Every row gives one point. Each copy is the shape, with its points in the same order, turned, moved and blurred by noise. Some copies are also mirrored. Which?

Shape (8 x 2)
[[ 22  50]
 [ 49 -48]
 [-27  54]
 [-12  74]
 [ 38 -32]
 [-37  10]
 [ -7 -17]
 [-42 -38]]
Copy 1 (8 x 2)
[[  1  62]
 [ 72  -9]
 [-45  41]
 [-40  60]
 [ 54  -3]
 [-32  -5]
 [ 11  -9]
 [ -8 -43]]
Copy 1 is: only turned
Copy 2 (8 x 2)
[[ 17 -34]
 [ 23  65]
 [-38 -47]
 [-21 -63]
 [ 13  49]
 [-50  -8]
 [-28  25]
 [-65  42]]
Copy 2 is: mirrored
Copy 3 (8 x 2)
[[  8  61]
 [-90  11]
 [ 37  30]
 [ 49  48]
 [-72  16]
 [ 12 -19]
 [-24 -11]
 [-13 -56]]
Copy 3 is: mirrored
Copy 4 (8 x 2)
[[ 31 -35]
 [-73 -49]
 [ 36  27]
 [ 60   6]
 [-55 -40]
 [-11  29]
 [-35  -2]
 [-49  33]]
Copy 4 is: only turned

Shape (8 x 3)
[[ 44 -24  34]
 [ 13 -32 -32]
 [ 47  -5  23]
 [-29 -62  41]
 [-47  26   4]
 [-11 -67 -31]
 [ 42 -31  49]
 [ 24  16   0]]
Copy 1 (8 x 3)
[[ 19  30 -40]
 [-29 -21 -16]
 [ 31  13 -38]
 [-43  65   7]
 [  0   6  66]
 [-63 -13 -13]
 [ 17  58 -30]
 [ 30 -12  -1]]
Copy 1 is: mirrored
Copy 2 (8 x 3)
[[-28 -73 -12]
 [-31  -9 -47]
 [-10 -63 -16]
 [-95 -21  19]
 [ -9  21  36]
 [-77   9 -43]
 [-33 -74   0]
 [  8 -28  -9]]
Copy 2 is: only turned
Copy 3 (8 x 3)
[[ 49 -21 -25]
 [-21 -42 -19]
 [ 30  -5 -34]
 [ 30 -53  46]
 [-23  29  46]
 [-26 -74   2]
 [ 62 -16 -18]
 [  1  21 -18]]
Copy 3 is: only turned
Copy 4 (8 x 3)
[[-37 -44   1]
 [ 27 -48 -32]
 [-24 -41  13]
 [-37  -5 -72]
 [ 23  42 -15]
 [ 22 -45 -75]
 [-54 -38  -7]
 [ 10 -19  18]]
Copy 4 is: only turned

Shape (9 x 3)
[[-58 -68  52]
 [ -8 -68 -42]
 [-11   0 -70]
 [ 31  37 -18]
 [-10 -38  16]
 [ 48  -5  42]
 [ 38   8  65]
 [ 30  16  11]
 [-52  43  12]]
Copy 1 (9 x 3)
[[ 38 -76 -38]
 [ 47  -5  36]
 [-16  21  64]
 [-48  49  -3]
 [ 17 -13 -23]
 [ -4  41 -67]
 [-20  26 -83]
 [-28  35 -37]
 [-75 -40 -11]]
Copy 1 is: mirrored
Copy 2 (9 x 3)
[[-29  86  19]
 [-22  -3  72]
 [ 45 -30  61]
 [ 38 -46 -17]
 [-21  21  15]
 [-29 -24 -47]
 [-18  -3 -64]
 [ 10 -22 -28]
 [ 72  31 -14]]
Copy 2 is: mirrored

Shape (10 x 4)
[[ 43   3  40 -10]
 [ 41  22  39 -49]
 [ 28  57   5   8]
 [ 18 -10 -10  31]
 [-18 -42   6  -5]
 [-30  15 -14 -37]
 [-55  32  31 -35]
 [ 28  10  55  36]
 [ 61   3 -65  27]
 [ 47  -2 -72 -17]]
Copy 1 (10 x 4)
[[ 40 -31 -29 -27]
 [ 75 -11 -54 -30]
 [ 65  -6   7  12]
 [  2  -4  24 -25]
 [-19  29 -24 -35]
 [ 38  61 -19  -8]
 [ 33  63 -49  31]
 [  1 -47 -18   5]
 [ 48  -4  69 -65]
 [ 57  31  42 -78]]
Copy 1 is: mirrored
Copy 2 (10 x 4)
[[ 45  62  49 -15]
 [ 45  85  15 -17]
 [ 12  54  30 -70]
 [ 32  -5  44 -39]
 [ 22  -5  15  18]
 [  4  22 -30 -17]
 [-35  51 -18   5]
 [  8  49  82 -19]
 [ 73 -16  27 -89]
 [ 81  -8 -15 -69]]
Copy 2 is: mirrored
Copy 3 (10 x 4)
[[ 43  19   5 -26]
 [ 49 -15 -15 -34]
 [ 26  25 -40  -5]
 [ 21  53  10  42]
 [-10  11  48   4]
 [-23 -13  -8  -6]
 [-46  18 -24 -43]
 [ 48  70   7 -22]
 [ 46  18  -7  92]
 [ 28 -23  -7  79]]
Copy 3 is: only turned
Copy 4 (10 x 4)
[[-32   9  16  24]
 [-32  16  49  11]
 [ 17  14  25  52]
 [  7   6 -41  33]
 [ 16   0 -35 -27]
 [ 53  16  17 -16]
 [ 58 -23  40 -13]
 [-27 -40 -10  51]
 [  6  79 -40  56]
 [ 15  95 -21   9]]
Copy 4 is: mirrored

Shape (10 x 6)
[[ 23  10   9 -11   8   5]
 [ 15 -92   8 -48   4   7]
 [ 22  12   6 -35  -5 -27]
 [ 24   7 -26  25   0  12]
 [-51   7  -2   0 -27   2]
 [ -7  12   1  27  11 -41]
 [  9  14   5  30  -4  12]
 [ 19   5 -11  28  -5  -7]
 [  1  19   9  17   1   3]
 [-33  16  -7 -17  12  -2]]
Copy 1 (10 x 6)
[[ 15   5  21  -2  14   2]
 [-23  13  24 -95  37 -22]
 [ -7  37  16  -5  20  20]
 [ 16   1 -13  10 -10 -26]
 [-50 -23 -23   2 -10  22]
 [-11  22  14  13 -48   9]
 [  0 -17  10  22 -12 -19]
 [ -4   3  -1  13 -18 -20]
 [ -3 -16  19  21 -12   0]
 [ -7 -12 -10  -8 -12  45]]
Copy 1 is: mirrored
Copy 2 (10 x 6)
[[-16  32 -15 -11  -4   1]
 [ 61 -37 -49 -11   1  -8]
 [-21  27 -39  20   4 -25]
 [-33   6   4 -23  19  27]
 [-22 -16  32  25 -31  -4]
 [-17  24   7  38   7  41]
 [-25  26  20  -9   6  27]
 [-31  14   0   2  23  24]
 [-22  24  19   2  -5  19]
 [-35   1  -1  18 -41   6]]
Copy 2 is: mirrored
Copy 3 (10 x 6)
[[  2 -21  31  17   0  -4]
 [-11 -46 -13 -76 -17  13]
 [ 37 -17  35   3   7   8]
 [ -6 -16  -4  42 -17 -21]
 [ -9  50   0   6  14   7]
 [ 19  -5  -5  39  45   5]
 [-21  -5  10  44   0   1]
 [  6 -16  -3  45   0   0]
 [ -8  -3  17  35  15  -2]
 [  1  21  21   0  33 -23]]
Copy 3 is: mirrored

Shape (9 x 6)
[[-23 -30 -63 -21  15  25]
 [-56 -29  19 -44  27  45]
 [-12 -42  30 -29 -13  24]
 [ 12  32  -2 -37 -44   0]
 [ 26 -37  29  25  21 -29]
 [ 35  54   1 -51 -29 -76]
 [  2  44 -20  13 -19 -43]
 [ 47  63 -16 -30  -7 -23]
 [  5 -17  51  -5  10   8]]
Copy 1 (9 x 6)
[[ 60 -20  14   9  14  53]
 [ 33 -51 -28  17 -52   4]
 [ 18 -15  27   1 -51 -10]
 [-28  16  10 -30 -20  47]
 [-30 -14  47  21  18 -37]
 [-69  74 -12 -25  19  20]
 [-46   2   8 -45  40  30]
 [-69  34  -1   4  21  65]
 [-36 -35  20  17 -43 -20]]
Copy 1 is: mirrored
Copy 2 (9 x 6)
[[-23 -40  10 -64  -1 -36]
 [  5 -57  47 -36 -16  40]
 [ 39 -31  31 -20  23  18]
 [  7  14  34  29   0 -38]
 [ 37 -18 -58  -4  32  16]
 [-18  -2  -9  95  19 -47]
 [  9  -3 -33  38 -26 -53]
 [-35  35 -12  47   0 -34]
 [ 38  -9  -3   3   9  37]]
Copy 2 is: only turned
Copy 3 (9 x 6)
[[ 46  25 -12  -6  19  43]
 [ 43  -6 -35 -25   4 -43]
 [-11  -4 -37 -11  27 -22]
 [-50  13  11 -12 -35  15]
 [-22 -23  22  43  66 -11]
 [-71  51  73  17 -23  -9]
 [-25   6  47  52 -27  26]
 [-45  12  78 -14 -22  22]
 [-20 -33  -1   6  28 -33]]
Copy 3 is: mirrored

Shape (11 x 8)
[[ -8  37 -11  19 -41  32 -37 -16]
 [ 27  27  -2 -32   7  32   8  65]
 [-47 -51  58 -23 -29 -28  33  13]
 [-33 -26  17 -12  18  21  14 -23]
 [ 37  30  -8  14  14  32  43 -23]
 [-35 -37   9 -55  26 -27 -47  58]
 [ -7 -18 -23 -11   0  -6  17 -10]
 [ 18  41  21  11  36   0  29  24]
 [-24 -15 -18  42  14  12 -21  16]
 [ 23 -45   6 -47  21  12 -46  52]
 [ 16   9  28  24  40 -30  24  13]]
Copy 1 (11 x 8)
[[ -6  15 -27  66  33  20 -17  15]
 [ -5 -71  42  21   9   1   5  24]
 [ -7 -17 -41 -52 -60  29  -7   3]
 [ 10  -9 -41 -28  21  -4  16  -5]
 [  2 -13  -1  38  19 -53  12 -34]
 [ 10 -16  36 -54   4  72  25  52]
 [ -1  14   9 -20  11 -17  -7   4]
 [ -3 -31   7  29 -13 -27  54   0]
 [-47  13 -15   6  31  13  32  13]
 [ -1 -41  50 -27  34  65  12   1]
 [ -7  -7   8   4 -20 -10  68 -22]]
Copy 1 is: only turned
Copy 2 (11 x 8)
[[ 24 -52  28   4  -1  59  18 -49]
 [ -9 -32 -43  36  32   3 -38 -43]
 [  8 -36 -43 -65 -16 -45  22  15]
 [-15 -30  26 -12 -26 -35   4 -15]
 [-63 -11  22  36   8  31  10 -23]
 [ 72  -4 -12 -18   5 -60 -64 -20]
 [-15  -4  14 -16  17 -20  17 -33]
 [-30 -14 -21  19  11  20 -34  22]
 [ 27 -25  29  19  24   4  14   4]
 [ 44   1 -36  40   0 -54 -34 -43]
 [-23  22 -12  11   8   7 -13  35]]
Copy 2 is: mirrored
Copy 3 (11 x 8)
[[-21  38 -22   5 -16  -1 -48  33]
 [-18  -6  23 -48   7 -45 -26 -33]
 [ 49 -35   2  47 -47   7   5 -61]
 [  0  12  17  19  -3  36   5 -36]
 [  2  32  34 -35  11   3  22  27]
 [-43 -40 -20  39  17 -20 -16 -91]
 [ -2  23  21  29  -3  -8  19 -20]
 [-10  -4  -2 -54   2  -7  30 -11]
 [-11  43 -43   5  12  -6   0 -32]
 [-23 -27   5  20  61 -34 -40 -60]
 [  3 -24 -20 -20   8 -13  48 -14]]
Copy 3 is: only turned
Copy 4 (11 x 8)
[[-23 -23 -32 -33 -44 -11  -2 -28]
 [  5 -38 -53  57  10  27  19  -3]
 [  6 -23  95  42   6   8  15 -33]
 [  8  17  31   5  -9  43   9 -41]
 [ 64   5 -49   5  -8   5  -8 -35]
 [-51 -12  37  35  20  57  41  38]
 [ 19  18   9  13 -21  14  32 -12]
 [ 37  -4 -33  16  47   4  -4  -8]
 [  0 -18  -2 -39   8  18  53 -22]
 [-11 -45   6  33  -8  73  30  41]
 [ 49   1   6  -1  52   5   6   6]]
Copy 4 is: only turned

Shape (12 x 8)
[[-54  17  20 -15  24  16  58   9]
 [ 18 -23 -14 -24  17 -18  -1  20]
 [ 31 -36 -25 -27 -55 -17 -23  -9]
 [-29 -35  42  22 -46  26  26  -9]
 [-54   2 -29 -51  38  27 -24 -12]
 [ 26 -36 -17 -46  21 -31 -21  39]
 [-25 -10 -23  50   6 -35 -33 -43]
 [-43  38 -42 -39 -56  27 -30  -4]
 [-13  51  31 -20 -54 -27 -15  14]
 [ 16  43  -2  45  34  13 -21 -30]
 [ 39 -43  48   9  26 -51 -31  41]
 [ 40  -6 -17  51 -43  11   1  43]]
Copy 1 (12 x 8)
[[  9 -49   7 -46   2 -11 -50 -22]
 [-23  36  -5   6 -26 -14 -21  -2]
 [-34  51  -9  28  25  20   4  39]
 [ 17 -39 -53   7  40  28 -17   8]
 [ 22   1  72  20  -8  -9 -46 -23]
 [-25  75  -5   9 -32  -9 -32 -10]
 [-28 -23  11  47   5 -15  55 -20]
 [ 28  22  67 -10  54   3   0  30]
 [  8  22  11 -59  33  38  30  -1]
 [  9 -39  25   3 -54  -2  49  10]
 [-16  59 -62   8 -54  15  15 -41]
 [ 12  16 -53  -2  -4 -31  37  57]]
Copy 1 is: mirrored
Copy 2 (12 x 8)
[[-39   7  -5 -38 -29  70 -29 -32]
 [ 21   8 -23  34   4  36   4  -2]
 [ 10 -39  -3  43   9  -3  47  23]
 [-26 -54 -35 -26 -45   7 -20  18]
 [-33  67  18  14 -29  17   4 -19]
 [ 36  12  -9  65  -5  41   0   3]
 [  3  29 -72 -35  -2 -19  43  -3]
 [-30   2  56  -5   6 -28  15 -34]
 [ 39 -30  35 -47 -12  18  25 -30]
 [ 18  45 -33 -51  44  11  -7  27]
 [ 89   0 -62  25 -39  43  -4  25]
 [ 37 -53 -39  -1  25 -22 -25  -1]]
Copy 2 is: mirrored
Copy 3 (12 x 8)
[[-39 -29 -27 -33 -36  47   2 -36]
 [-22   1  18  -6   3 -26  17  14]
 [  8  40 -10  45  59 -20  37  -3]
 [ 22  15  -7  35   3  74  12 -37]
 [-44 -26 -69  14 -29 -21  59 -17]
 [-24 -17  35   1  21 -47  45  -5]
 [ -1 -18 -32  81  12   2 -25  38]
 [ 25  -1 -95  -5  26  -6  43  -7]
 [ 37  -2 -38   6  35 -15 -26 -55]
 [ 26   9 -26  26 -58 -21 -24  31]
 [  5 -26  79  48   1 -40  -4 -22]
 [ 59  25  23  -1   8  20  11  43]]
Copy 3 is: mirrored
